Every row gives one point. Each copy is the shape, with its points in the same order, stretched, turned, moved and blurred by noise. Say if it was mirrored as well.

Shape (6 x 3):
8 19 22

-11 2 -28

5 -13 6

-7 -27 10

7 15 -1

-16 -32 27
Copy 1 (6 x 3):
-21 -16 10

3 22 4

10 -11 5

24 -8 18

-14 -3 1

27 -17 37
Copy 1 is: mirrored
Copy 2 (6 x 3):
0 30 7

3 -28 -27

-20 -6 14

-39 -14 15

3 5 -2

-60 0 11
Copy 2 is: only turned

Shape (10 x 6):
-1 43 39 -12 29 -5

-1 -10 33 -44 -9 -6

6 22 1 -38 21 -20

30 -15 -5 29 20 -13

8 18 33 -17 15 -42

-15 16 27 20 -27 21

25 -22 30 -37 -21 -14

-15 4 11 39 -18 24

30 13 18 11 -13 -10

10 -11 1 -10 41 24
Copy 1 (10 x 6):
-41 33 14 -3 10 32

3 13 0 -37 -20 23

-37 19 -10 -29 10 -8

-13 -46 -3 19 21 15

-41 5 6 -20 -21 20

19 22 28 29 -16 21

5 -9 -25 -37 -31 28

27 1 36 41 -2 10

-13 -5 -14 23 -12 24

5 -8 8 -18 47 19
Copy 1 is: mirrored
Copy 2 (10 x 6):
-11 -19 46 -6 54 -31

-15 -21 4 -47 3 -40

13 0 1 -22 40 -41

60 -28 12 -8 -3 10

5 -46 13 -13 29 -52

-20 -2 31 6 -16 -11

10 -25 9 -59 -20 -46

-1 -4 24 14 -18 13

29 -14 36 -14 -12 -34

29 -2 18 -30 35 24
Copy 2 is: only turned
Copy 3 (10 x 6):
-44 35 37 12 24 -6

-11 10 47 -29 -27 -11

-41 -8 20 -26 18 6

12 -6 -4 35 22 -12

-38 -4 46 7 12 -22

-15 44 -1 31 -40 -18

0 -12 56 -12 -37 -4

1 43 -24 37 -27 -22

-16 -3 23 41 -18 1

12 31 3 -16 35 4
Copy 3 is: mirrored

Shape (12 x 9):
-24 -5 22 -10 29 33 -2 12 38

1 -12 0 31 -34 -24 -18 7 26

13 -1 17 -8 -30 44 16 -7 37

19 -40 -12 12 17 -2 -6 28 -9

-10 19 39 32 23 -19 -11 31 32

-37 -23 11 13 -29 43 5 10 3

7 -26 11 12 -16 -18 -33 -3 8

27 -21 -17 21 29 19 -11 -18 -24

30 -32 -3 23 0 23 -25 -26 13

12 -37 14 -5 -26 16 23 -5 -23

32 -21 4 21 -36 -11 -37 16 -22

-10 33 16 -21 -9 -22 8 30 26
Copy 1 (12 x 9):
1 -30 30 -13 -6 13 -15 19 44

7 -19 -34 39 -34 -30 20 -24 22

11 -27 9 -44 -45 29 3 -19 3

22 -17 -17 8 12 -5 -10 18 -13

6 -1 14 32 -30 -37 21 34 59

-29 -60 5 -4 -31 14 0 6 1

17 -22 -6 14 -24 -41 3 -26 9

17 -2 25 29 6 11 -9 -5 -31

29 -31 17 20 -30 6 -16 -30 -8

7 -33 -3 -35 -10 -7 18 15 -34

12 -10 -22 19 -39 -48 -7 -21 -25

-13 26 -24 -17 -8 -26 12 11 35
Copy 1 is: only turned
Copy 2 (12 x 9):
-32 8 12 -30 20 28 -1 16 39

-4 13 5 10 -38 -34 1 -21 18

-16 -1 16 -34 -28 43 31 -31 34

-1 0 14 -13 34 -26 31 -9 0

-3 38 27 19 3 -3 -10 38 23

-49 12 -16 -12 -11 26 23 -30 -4

-9 12 21 -8 -13 -26 -17 -28 5

8 -32 12 15 47 4 3 -29 5

-11 -18 32 1 15 -1 -2 -53 33

-19 -11 24 -19 -14 13 36 -30 -27

15 27 16 0 -12 -24 10 -54 -16

22 27 -6 -28 -36 9 3 36 8
Copy 2 is: mirrored
Copy 3 (12 x 9):
3 26 17 15 30 29 5 9 35

5 -19 -3 12 -28 -28 -29 2 4

30 -11 30 4 -11 18 31 10 25

-7 -13 -19 5 23 -18 8 27 -16

8 35 17 17 3 -9 -37 -8 -14

-16 -17 26 40 2 28 10 13 23

3 -28 -14 -4 -4 -2 -33 16 -1

17 -17 -46 5 19 11 18 12 -24

39 -26 -30 5 3 10 2 25 4

2 -49 19 4 14 10 25 9 -11

-4 -32 -12 -6 -29 -7 -17 33 -37

-20 22 31 -17 -15 -9 -6 -19 6
Copy 3 is: only turned

Shape (14 x 11):
-9 6 -19 -10 7 -3 32 -29 -1 7 -6

-5 -24 1 12 1 -20 28 -20 10 0 23

16 -17 32 -41 28 9 -32 26 -13 -15 7

-8 -36 6 -3 -26 14 -15 1 -57 -10 15

-13 -24 11 -26 35 -7 -16 32 -24 -28 -2

6 11 25 6 12 25 1 33 5 -5 6

-13 -13 -27 5 -24 -24 13 5 -14 22 16

26 26 1 2 21 -34 12 -22 3 -4 -17

-1 -9 12 -20 36 26 -35 22 -9 -24 -1

-7 -22 -10 7 -13 -19 16 -25 8 34 -16

32 -3 -17 -12 1 -7 37 -7 9 3 -9

12 -13 2 6 4 20 -20 29 15 -33 -6

-30 -21 -2 -29 -30 -11 -15 -7 -16 -8 25

20 1 -29 12 19 -11 13 -18 16 19 17
Copy 1 (14 x 11):
-16 -11 -14 16 24 12 23 -10 11 3 2

-18 -26 2 13 7 -20 15 -34 11 30 19

40 -29 56 -19 -27 23 0 39 -3 -4 38

19 -11 6 28 -37 18 -37 -5 -41 23 23

-1 -49 32 -12 -15 9 -1 28 -31 -18 47

16 -36 29 -39 -3 5 -8 18 2 22 -14

-5 3 -22 31 -3 -32 0 9 -5 28 20

-4 25 4 -31 27 0 40 -18 7 -17 24

14 -32 41 -25 -17 28 -29 32 0 -21 30

-2 13 0 41 28 -33 11 -15 8 9 0

20 -17 -17 6 9 -1 40 -11 23 -6 4

19 -37 23 -29 -27 -5 -24 4 6 -22 2

-14 0 12 32 -45 2 -5 20 -6 20 27

5 -6 -13 -2 31 -17 9 -14 45 12 24
Copy 1 is: mirrored
Copy 2 (14 x 11):
-4 -33 0 1 25 16 12 -19 15 -9 37

21 -17 22 -1 8 -8 26 -23 11 -19 -1

-23 20 -9 -21 36 -7 7 2 -60 34 -19

-14 -32 -20 -15 -32 -19 21 16 -59 9 -6

-38 20 -21 -10 30 -11 8 1 -42 -10 -27

-13 17 -5 19 6 21 21 15 -10 37 -18

-12 -31 1 -2 -18 -30 2 -8 20 1 9

37 2 -11 2 47 -8 8 3 17 -6 40

-26 16 -25 -1 27 8 -7 -4 -47 19 -24

21 -53 19 -2 19 0 -12 3 18 -4 5

21 -25 -10 -29 16 23 24 -11 27 17 21

1 19 -22 -12 -9 26 -6 -2 -12 19 -29

-26 -13 22 -20 -14 -31 -7 -12 -35 -2 9

27 -28 -4 10 16 -5 8 -38 26 13 16
Copy 2 is: mirrored
Copy 3 (14 x 11):
4 9 -22 -34 13 3 13 -19 15 34 -11

1 -6 -36 6 -8 -12 7 -12 -3 19 -3

25 -44 24 -9 -5 -8 6 -8 22 -20 47

18 -22 7 -22 -35 -16 -22 -1 -47 -13 -12

20 -29 -2 -26 16 -18 15 -5 -3 -31 45

11 -4 16 1 -3 25 20 17 12 -22 11

8 20 -8 -5 7 -19 -22 2 -24 21 -5

-2 18 -15 -9 20 16 4 -55 38 5 3

25 -38 4 -25 10 17 4 4 20 -31 29

2 -4 1 -3 21 -23 -5 -14 -3 30 -29

23 21 -9 -7 -1 -13 15 -20 42 20 -8

19 -11 -7 -2 -2 4 -1 23 31 -45 -2

-15 -22 -7 -22 -13 -32 -33 11 -20 11 15

28 14 -32 6 18 18 -7 -21 24 28 -7
Copy 3 is: only turned

Shape (15 x 12):
2 -4 -7 7 6 12 -1 -14 8 -1 3 -8

-4 1 -6 -11 9 0 -1 -6 -1 4 -7 0

6 -6 -11 3 -1 14 13 -2 6 -3 5 3

0 17 -9 3 6 2 -24 -11 10 -3 5 6

8 -1 11 3 8 0 1 -8 -10 4 7 5

-19 1 -11 5 11 -17 -1 -15 10 0 2 6

6 -7 -8 6 2 8 2 -3 1 8 -20 1

-2 8 16 6 1 9 -9 -13 10 -9 -18 1

6 -2 -8 -5 -3 3 5 -17 -7 -9 -2 8

5 -3 -11 -8 2 8 11 35 -4 -10 6 -3

7 -7 -7 -14 4 10 9 20 -6 -15 8 -29

3 1 -2 1 3 -60 -5 -7 11 7 -4 8

0 -8 12 -14 0 12 -11 -12 13 1 6 -4

9 13 4 -15 10 12 7 1 11 -4 5 -11

-9 25 -4 -1 -15 1 -5 -8 1 4 8 -3
Copy 1 (15 x 12):
16 -4 9 -16 -2 15 -8 -8 5 -3 0 4

7 3 3 -6 5 3 0 -11 -7 7 -2 3

19 -16 -3 -16 4 13 0 -1 7 0 -11 4

4 11 -8 -3 -15 17 -1 -4 -12 5 10 17

16 -12 11 5 11 2 2 -4 -5 0 12 10

1 21 -11 2 2 7 -5 -11 2 -11 3 4

22 -7 13 2 -1 10 -5 -6 -5 8 -11 -3

10 7 21 4 0 17 4 7 0 10 -5 14

15 -10 6 -7 10 10 0 -6 -9 -8 -12 17

5 -21 -19 -21 6 3 10 18 -3 11 -10 -21

4 -17 6 -40 8 0 5 9 -2 -2 -5 -26

11 33 -3 29 -6 -28 14 2 -13 -25 5 -1

3 -4 15 -13 -4 -4 -1 -1 7 8 0 15

11 -2 6 -25 5 8 17 1 3 13 -1 6

-9 4 -1 3 -8 24 23 -10 -5 -4 -1 12
Copy 1 is: only turned
Copy 2 (15 x 12):
8 -8 -7 2 -10 17 -8 2 9 0 8 -10

-5 1 -4 -6 -4 3 -1 -5 -4 7 -3 -17

2 -3 -7 -1 -9 12 8 2 14 4 2 5

-5 15 12 -1 -5 16 -18 -10 3 -12 6 -23

9 -3 5 -4 7 3 -6 -12 0 10 13 0

-19 -4 -7 16 5 7 2 -6 0 -5 13 -30

0 -8 -4 0 -11 18 -3 -16 -1 13 -11 -3

18 -7 13 -1 4 21 -4 -17 -13 0 -5 -17

3 3 -8 -7 -9 2 5 -21 0 -2 7 -3

-7 9 5 1 1 -4 8 18 3 -2 -21 18

15 -1 -6 -1 -11 -21 -2 21 0 -6 -21 7

-24 -1 -7 31 19 -17 -3 -41 7 -2 -8 -33

11 -7 -3 -18 7 7 -17 3 7 3 2 -20

17 4 6 -4 -4 -1 3 8 7 4 -12 -9

-10 -8 25 -3 -16 -5 -6 -2 7 -7 14 -11
Copy 2 is: only turned
Copy 3 (15 x 12):
12 -3 10 3 -6 -1 0 -3 -1 -19 9 -5

8 -3 9 -13 3 -4 6 3 3 -7 -9 4

4 -11 -3 2 -5 8 4 -11 -11 -9 3 1

7 23 13 0 -5 -5 -7 -12 17 -21 -3 11

5 18 11 1 8 4 1 1 -11 1 -6 -10

-9 4 4 -5 13 -24 5 -2 4 -28 -6 -3

15 -18 10 16 -5 -2 1 4 1 -4 -14 3

1 2 35 6 -7 11 3 -5 14 -16 -11 -13

-1 1 9 -7 -15 -4 -6 -6 -14 -5 -11 -6

-11 -10 -19 -4 2 29 7 5 -7 2 -2 26

-1 -11 -13 -18 -9 32 0 21 -5 -4 15 11

-12 11 -18 -2 36 -20 -23 9 14 -20 -32 -18

12 1 29 -16 10 13 -7 -13 2 -9 13 -3

11 3 2 -19 -2 28 9 -6 8 -11 -1 -6

-9 15 5 -10 -11 -10 -1 -14 23 5 8 -6
Copy 3 is: mirrored

Shape (16 x 12):
12 45 1 11 31 0 -1 -12 16 18 -17 19

-11 21 6 12 5 -8 -25 -6 21 9 -26 -6

-14 -9 0 -32 -9 0 2 8 -19 -7 20 -14

-9 -33 20 -6 -23 17 37 -3 -12 -25 21 0

25 -21 23 -40 -21 19 8 18 3 14 13 -19

16 3 6 13 18 -9 -4 3 16 -20 -23 -4

15 30 17 -13 4 3 -3 -21 -6 -13 -39 -4

19 -28 -1 -25 -42 21 24 -10 6 -8 -5 -17

0 -12 -9 -22 -13 14 16 -14 10 -18 29 -15

19 40 10 39 -11 -16 -21 6 -9 9 -30 9

-14 2 27 2 4 -4 8 2 9 0 -15 2

8 24 -5 -10 -2 -18 -3 25 12 -5 -24 20

-24 -10 9 -15 -25 -23 17 -2 6 12 3 14

30 -7 0 1 18 -4 -18 -24 -7 3 -27 12

-19 2 39 -3 -31 -29 -1 -8 19 -24 25 26

-19 -30 0 -38 -22 46 3 6 4 -14 21 11
Copy 1 (16 x 12):
1 51 13 21 16 24 29 -1 -18 0 24 -16

-22 16 17 10 -1 9 19 12 8 -10 16 -35

-7 -1 -17 3 -35 -17 -25 6 -13 -14 -20 23

-25 -21 -10 5 -2 7 -30 -19 22 4 -30 50

-8 -8 10 7 -54 -6 -24 -31 -5 18 -9 29

7 -17 10 23 1 13 27 0 5 -3 1 -20

-3 12 29 -1 5 -11 45 -7 -11 -13 15 9

-22 -27 2 -7 -47 6 -4 -12 30 8 12 51

-14 -3 -20 13 -45 15 4 -9 15 -25 -19 33

-35 11 17 19 19 1 31 4 -28 18 49 -19

-13 9 23 4 14 6 -4 0 6 7 -12 -1

10 2 20 37 -12 -10 20 30 -13 16 13 -7

-21 12 -3 2 -12 -1 -16 21 11 26 -20 18

14 14 -17 4 -3 2 43 -9 0 17 24 -13

-48 12 6 41 -5 -13 10 -7 31 17 -51 5

2 6 -10 8 -37 -15 -48 -20 43 -15 -4 36
Copy 1 is: mirrored
Copy 2 (16 x 12):
5 -4 -29 34 23 -28 -1 21 22 23 -25 15

-3 -13 -8 16 3 -8 -10 1 22 -6 -48 0

-4 -1 37 -23 15 18 4 -13 -15 -3 3 0

25 26 42 -21 -37 -15 8 2 -15 -15 40 -8

13 -13 35 -9 14 -13 22 -21 -31 -3 10 -23

2 3 -14 23 7 -21 8 -2 14 -32 -14 9

24 23 4 7 16 -25 -5 -13 -9 1 -42 17

37 9 22 -25 -20 -26 -6 -35 -15 -13 14 -11

10 13 24 -9 10 -3 -11 -17 12 -4 26 -11

6 7 -42 17 -20 -8 21 -4 18 20 -39 12

15 -5 23 5 -14 -20 5 9 -2 -13 -20 8

41 -28 -10 5 16 9 15 5 11 4 -25 20

28 -25 41 -11 -29 9 -9 -6 -6 6 -3 16

-8 14 -13 26 9 -16 -13 0 -32 -16 -13 3

40 -5 59 23 -30 29 2 2 19 10 5 -7

35 5 39 -27 3 9 -5 28 -25 -7 19 -43
Copy 2 is: mirrored
Copy 3 (16 x 12):
23 8 -6 -7 29 2 -8 16 -36 48 -3 22

16 -8 9 -5 20 -26 5 1 8 28 -14 -6

-12 14 1 2 -37 7 6 -14 30 -19 -24 -6

-19 20 3 -4 -38 18 50 -7 17 -42 6 -7

20 -9 7 -3 -57 26 17 -14 34 -3 9 -14

6 0 7 -19 1 -22 7 28 -7 2 19 2

-5 -15 9 -22 -21 -13 16 6 -13 25 -7 25

11 -23 0 8 -53 9 46 -24 36 -27 17 9

8 21 -13 9 -37 -1 25 -18 13 -29 0 11

-6 -20 20 31 16 -9 9 33 -18 60 -3 -2

1 8 17 -21 4 -2 19 4 9 4 -5 -5

-2 7 -3 -6 9 -3 5 24 23 28 7 9

-6 14 20 8 0 6 25 -26 40 -4 -2 1

-6 -31 4 -13 -9 -7 -7 -6 -22 13 19 7

-31 54 21 12 -14 -17 37 -10 17 14 8 -12

-6 11 -43 -18 -34 22 39 -31 41 -26 -13 -23
Copy 3 is: mirrored

Shape (15 x 12):
-15 -4 -2 -8 12 12 -19 -2 -11 2 -9 -16

-19 -6 -40 16 -26 3 -6 25 -17 -20 13 -18

-22 -25 9 -19 5 -1 -16 0 7 -11 -5 -5

5 11 -33 12 -14 -5 -40 32 17 -6 46 19

-35 -19 2 -14 -17 2 4 -5 -8 1 -25 8

-7 23 -11 1 4 -19 -12 9 3 -10 3 16

14 24 24 -11 -18 27 -19 -5 -11 -45 -9 -13

0 -32 0 -2 47 -4 25 4 12 -8 13 -5

4 -15 -5 -4 -23 -20 11 -24 -16 -7 31 -3

25 -24 1 -2 -3 5 -13 9 -44 11 -7 18

8 -12 -39 -1 7 -2 -5 2 -9 8 -27 -2

0 11 -13 -11 -15 10 -15 -31 37 -3 -13 -8

-28 -4 18 28 16 0 -8 10 -9 -8 -4 7

-11 -11 -19 -4 22 4 5 -3 -17 -20 13 26

-29 -11 -19 0 19 0 16 17 9 13 16 3
Copy 1 (15 x 12):
-23 11 -5 -5 3 -3 7 -7 10 -8 1 -32

-38 9 -13 -42 -9 -36 -14 21 4 15 18 2

-7 2 7 -24 8 9 26 8 11 -13 -1 -26

-27 2 16 -14 -19 20 -23 21 -25 24 28 26

-1 24 -12 -32 0 -5 29 8 26 8 -8 -23

12 22 9 -2 -6 -2 -2 3 -7 8 1 25

-5 -5 -23 12 -32 -10 34 19 -22 -16 12 -24

4 -27 -2 -29 36 7 2 -14 4 -18 -25 -4

-15 -25 12 -10 4 -20 25 17 15 41 -8 -3

3 -3 -9 -12 -2 -6 5 -2 -20 52 -3 -47

3 5 -12 -24 0 -13 -13 -26 20 17 14 -12

-6 -5 0 -1 -24 13 8 -16 42 -16 16 7

-3 18 4 -18 -1 -9 -6 7 -9 -9 -33 -12

-15 3 0 -34 9 -13 27 -15 -12 18 -16 2

-21 7 -9 -29 26 6 -9 4 13 -4 -18 13
Copy 1 is: only turned
Copy 2 (15 x 12):
-7 0 15 -26 -6 -5 -17 -1 1 -20 18 -24

-4 4 -31 14 -7 -26 -35 -16 -47 -3 26 -18

1 -6 19 1 -1 -11 -18 -12 18 -8 18 -40

37 0 -28 -9 3 -19 -60 20 -22 30 36 5

-7 12 10 12 -24 -24 -3 -11 9 -21 -5 -22

27 14 -1 5 5 -8 -10 19 -3 -1 14 -2

1 -27 -24 5 11 27 -14 -4 22 -50 21 14

-13 -2 50 -1 45 -17 -8 -17 3 31 30 -2

7 21 -5 5 -16 12 -17 -42 -11 20 16 2

19 -7 15 -28 -14 -19 0 -32 -12 -22 5 33

3 13 2 -36 25 -36 -2 -13 -23 -7 -17 -15

-16 13 -25 -20 19 3 -31 6 20 3 -24 -19

8 -2 43 28 -12 -6 -35 11 -10 -15 23 10

12 26 12 3 21 -30 -13 -19 2 -2 34 5

-9 12 20 -2 5 -31 -11 10 -11 30 29 -14
Copy 2 is: only turned
Copy 3 (15 x 12):
-3 -4 4 13 1 11 -28 -13 3 2 -12 11

-47 28 -15 -36 18 8 -34 -12 4 -1 -8 5

-10 -4 31 9 11 -9 -24 -12 9 11 -19 -2

-10 9 17 -57 28 16 -32 20 48 32 -3 19

-21 -2 6 5 -15 -28 -17 -20 -14 11 -13 0

-4 1 19 -32 17 -5 -14 14 10 -8 -8 29

-6 -7 25 -17 -5 8 -28 -14 16 -34 36 4

-9 -20 35 3 34 18 8 -23 -10 9 -38 7

-6 2 -5 -19 41 -18 8 -14 9 -4 -5 -34

-14 -49 -19 -2 -2 0 -18 10 4 15 4 -31

-8 0 -15 -18 -12 9 -11 6 -18 0 -30 -7

26 29 19 -26 -25 3 7 -13 3 -4 -18 0

-30 -9 16 12 10 1 -6 -3 14 -4 -3 42

-27 -27 12 -25 20 -1 -16 -16 24 -8 -21 12

-14 1 9 -13 24 3 -6 -14 -9 24 -35 30
Copy 3 is: only turned

Shape (17 x 12):
4 -14 -13 12 -11 19 -31 -11 -17 -15 -6 16

24 -2 -7 15 -4 14 28 12 -13 6 10 -9

10 -6 -2 -33 -6 30 0 5 8 17 -12 -9

21 4 -5 -22 -16 13 -10 10 20 15 3 18

4 -1 8 -5 -10 17 2 -3 3 -28 -7 -8

-15 8 -14 -7 -13 16 7 -14 22 28 -39 -2

14 6 11 6 13 9 -9 -2 11 0 -10 -17

11 -8 -19 -21 -6 -17 -10 -24 -10 -16 -35 15

-23 -13 11 -5 21 10 -6 -7 0 14 -32 0

15 -16 32 -6 -2 11 -13 -2 5 6 18 10

4 8 -1 -17 12 1 -20 -28 -15 -9 22 -9

-3 -8 -6 22 -21 -2 -15 3 -3 7 0 -32

9 -8 4 6 0 33 9 1 -1 2 2 -29

-7 -1 13 13 -8 -28 -8 7 5 -17 -12 8

-13 5 -10 8 20 -44 6 4 -21 8 -3 4

4 -2 -25 -20 13 6 9 -8 24 10 5 -21

-2 8 -6 9 11 10 11 8 -10 -3 -3 -38
Copy 1 (17 x 12):
15 -7 10 10 27 9 -22 -3 -30 -11 15 3

-8 -38 -13 20 -22 26 11 25 -5 10 14 -6

-21 -40 -10 -3 15 18 2 -25 16 -16 8 8

3 -23 -5 -14 -10 13 -13 -18 14 -2 18 15

6 -2 -4 18 17 22 -12 -1 13 -25 -6 12

-33 -21 -20 17 -4 6 20 -27 -3 -15 34 46

6 -9 -28 19 5 8 2 -14 10 5 -7 1

-3 -7 2 -8 12 -29 8 -7 -13 -33 -4 34

-26 2 -5 30 28 -20 14 -21 2 -3 8 14

28 -11 12 0 9 11 5 -19 18 9 3 -13

15 5 -7 -14 30 15 21 -7 1 -28 0 -20

0 -9 1 37 -25 19 -3 -12 -29 -18 10 -15

-6 -34 -22 28 10 36 4 0 6 -10 10 -11

10 21 8 21 -18 -18 -11 -5 -5 -8 -8 11

-22 20 -2 9 -26 -34 29 16 -20 -7 3 -6

-13 -22 -37 1 -7 -3 22 -12 19 -32 27 -3

-24 -14 -30 31 -6 20 9 7 -1 -12 -1 -11
Copy 1 is: only turned
Copy 2 (17 x 12):
-7 2 -27 -7 -17 13 -33 -2 3 -6 -24 -3

7 -17 -8 -12 12 31 24 18 -13 5 -25 -8

-9 14 -13 -22 27 10 4 9 11 -15 13 -20

9 17 -2 -13 10 22 6 32 16 2 1 -13

14 14 -20 -6 5 7 5 -9 2 -31 -25 3

-13 22 -34 -7 3 -28 10 11 -10 0 9 -28

2 -3 4 8 1 12 -2 -2 -16 -13 1 -14

11 19 -16 -34 -8 -34 -17 -14 0 15 -18 2

-25 1 -14 -1 7 -22 -9 -17 -8 -4 21 6

-5 1 16 -2 -14 33 2 4 11 -15 7 16

-2 8 4 8 -5 14 -14 -39 15 8 -9 -13

1 -26 -8 6 -22 1 -1 4 0 -24 -11 -37

4 -8 -20 -4 9 31 8 -5 -9 -22 -5 -18

9 -6 8 6 -17 -26 2 6 4 -17 -19 15

-3 -23 12 8 5 -36 11 -7 -1 30 -10 3

23 0 -25 3 17 -2 15 -5 10 2 25 -29

3 -17 -7 11 18 5 11 -14 -10 -15 -15 -29
Copy 2 is: mirrored
Copy 3 (17 x 12):
3 -24 21 -22 -11 3 22 -14 13 -6 -18 33

7 -14 3 17 -22 13 11 14 2 -8 18 -26

-15 2 -4 3 -1 27 12 6 1 41 16 8

15 20 7 17 8 22 11 9 10 26 6 23

-15 7 -3 -25 -3 -1 24 16 3 -4 5 3

-32 2 -23 33 -4 13 5 2 2 42 -32 14

-18 5 -19 -8 -6 15 -13 2 10 -12 3 9

-3 -28 -14 -5 -20 -12 18 29 -2 15 -19 60

-34 -22 -17 4 19 -2 -11 -16 -16 14 -8 23

1 2 20 -7 26 6 -12 4 21 -7 27 19

10 -10 -12 -26 -16 -20 -4 -9 32 7 20 18

5 -17 -7 -19 0 14 -14 5 17 6 -28 -26

-24 -7 -3 -5 -5 19 8 -1 15 2 17 -26

8 0 -7 -10 16 -16 -9 27 -15 -19 -27 19

23 -31 -28 12 -4 -31 -23 6 -21 -3 -13 9

3 -4 -39 14 -1 4 16 5 22 28 15 -3

-8 -10 -27 -11 -17 8 -2 1 -5 2 4 -33
Copy 3 is: mirrored
